Rows are points. To make a cloud, some directions were put in groups of two or more. Within a group, all points are equally far from the middle, so they leave a hole (a ring in 2 directions, a hollow ball in 3). The other directions are filled evenly. Then the cloud was stretched, turned, moved and blurred a little. Count the holes, and give their numbers of directions, smallest first.

Cloud, 20 rows:
[[ 59   5 -26]
 [ -6  26  40]
 [ -5 -63  -2]
 [ 63  39 -15]
 [ 34  -1  59]
 [-32  -5   2]
 [-14   5  33]
 [ 42 -28 -44]
 [ 63   4 -18]
 [-20   4  24]
 [ 49 -18 -34]
 [ -9  36  20]
 [-45 -36  -9]
 [ 36 -46 -27]
 [-29  -4   9]
 [ 46   7 -41]
 [-19 -31  18]
 [-20   1  24]
 [ 43 -34 -34]
 [ 74  15   0]]
Holes: 1 (2)

Cloud (22 x 3):
[[ 14 -32 -12]
 [-46  41 -26]
 [ 64  -6  18]
 [-17  26  30]
 [-64   5 -32]
 [  6  31   3]
 [-30   0   7]
 [-34 -59  -7]
 [ -3  48 -56]
 [-42 -40 -12]
 [ 34  28  14]
 [-30  18  15]
 [ 25 -26  -7]
 [ -8 -20  41]
 [ 24 -54 -68]
 [ 39  26 -16]
 [-23 -44 -28]
 [ 55 -53   8]
 [-53   6 -43]
 [-10  41 -47]
 [-12 -10  21]
 [  8  23 -12]]
Holes: 0

Cloud (27 x 4):
[[  7  47 -18  27]
 [ 42 -25 -31 -17]
 [  2 -68  48  -3]
 [ 30  39  23  25]
 [ 27 -40  29 -36]
 [-50  -3  -5  -7]
 [ -6  30  40   9]
 [ 66 -12 -26  16]
 [ 26 -46  22 -29]
 [ -7 -57  -9  -8]
 [ 25 -41 -30  48]
 [ 29 -44 -24  42]
 [ 45 -39  38  -2]
 [-33 -25  11  20]
 [ 34  35   1   3]
 [-21 -14  -8  38]
 [  3 -57  10 -51]
 [  4 -25 -47  50]
 [ 50 -41  51   7]
 [-17   5  44  47]
 [ 16  19 -18 -49]
 [-17 -29 -25  29]
 [-20  20  60  13]
 [  8   2  -8 -72]
 [-36 -45 -14 -10]
 [ -6  15   9 -71]
 [-14 -24 -54  26]]
Holes: 1 (2)

Cloud, 28 rows:
[[ -9 -48  34  34]
 [ 12  47  11  -2]
 [ 11 -33 -61  21]
 [ 33  -1 -21 -49]
 [-53  21 -13  39]
 [-46  29  15  37]
 [-43  -7  15 -29]
 [ 36 -36 -54  11]
 [-11  20   5  68]
 [ 37 -56 -21  34]
 [-30  19 -19 -47]
 [-49 -21  29  18]
 [ 45  23   2   1]
 [ 18  14 -51  40]
 [-31  33  19  45]
 [-63  -4 -11  14]
 [-28 -27 -10  63]
 [ 21 -53   1 -36]
 [-28   8  16 -39]
 [ 22  37   0 -26]
 [ 23   6  30 -12]
 [ 13 -31 -59  27]
 [-61   2 -21  -2]
 [-14 -55 -44  14]
 [-35 -58  -4 -10]
 [ 15  43 -10 -30]
 [ -4  55 -31  27]
 [-62   3  -8  28]]
Holes: 1 (4)

Cloud, 57 rows:
[[  6 -10   8  40  16  68]
 [ 36   4 -12 -21  36   2]
 [ 51  -5 -10 -43 -34   2]
 [-57 -33 -27 -11  27  -7]
 [-41 -27 -32  54  31   9]
 [-63 -12 -18  33 -22  18]
 [-28  35 -58 -35 -11   6]
 [ -6 -57  27  44 -33  20]
 [-14 -47 -15  11 -54   1]
 [ 21  11 -40  45 -25   0]
 [ 21 -31 -12 -23 -30 -53]
 [-32   4  -4  59  33 -14]
 [  5  11  16 -41 -11 -46]
 [ 33 -19  29  34  41  15]
 [  8  -5  14 -39  -9 -52]
 [  9  -6  34 -30   4 -49]
 [-25  43  16  21  -8  -4]
 [-52 -36 -41  42  22  41]
 [-12  -5  30  32 -39 -12]
 [ 14  17  37 -26 -22 -24]
 [-70 -41 -30  -5   8  23]
 [-70 -40 -33  21  21  13]
 [ 25 -57  35  60   8 -13]
 [  9  47 -37 -40   4  32]
 [ 15 -27 -55 -11 -26  47]
 [-20 -53  65  31  10  12]
 [ 41 -38   1 -22  27   5]
 [  0 -15 -20 -26 -41 -50]
 [-42  -9  37  23  49  21]
 [  6  -1  50  29 -12 -54]
 [ 24 -43  31  41   1  53]
 [ 28 -21 -30 -36  -6  60]
 [-49 -67  -5  19  -1 -29]
 [-50   2   1  44  12  47]
 [-43 -56  20  51   0 -40]
 [-14 -48  45 -26  22  -1]
 [ 21  10   4  29   2  59]
 [ 21   9  47   3 -29 -23]
 [-41 -13  14  53  46  25]
 [ 47 -33  41 -15  15 -24]
 [-53 -28  21  56  19 -30]
 [-20  37 -33  47  -7 -11]
 [-55 -33 -32  49  28  28]
 [-71 -46 -24   6  -5  19]
 [  2  19   5  11  20  68]
 [  7 -56  70  28  17  -8]
 [ 23 -47  26  60  24  12]
 [-51 -25 -42 -18  30  43]
 [ 19  25  -7  51  14 -10]
 [-40  14  -6  47  -6 -49]
 [-29 -82  22  49  -8 -16]
 [-33 -28  34  37 -26  14]
 [ 65  24  10 -12  -5   2]
 [ -9 -36   6  35 -53  -4]
 [-21  24   7 -44  -9  13]
 [-21 -18 -46  40  -7  56]
 [ -6  11  25 -29  12 -46]]
Holes: 3 (2, 2, 2)
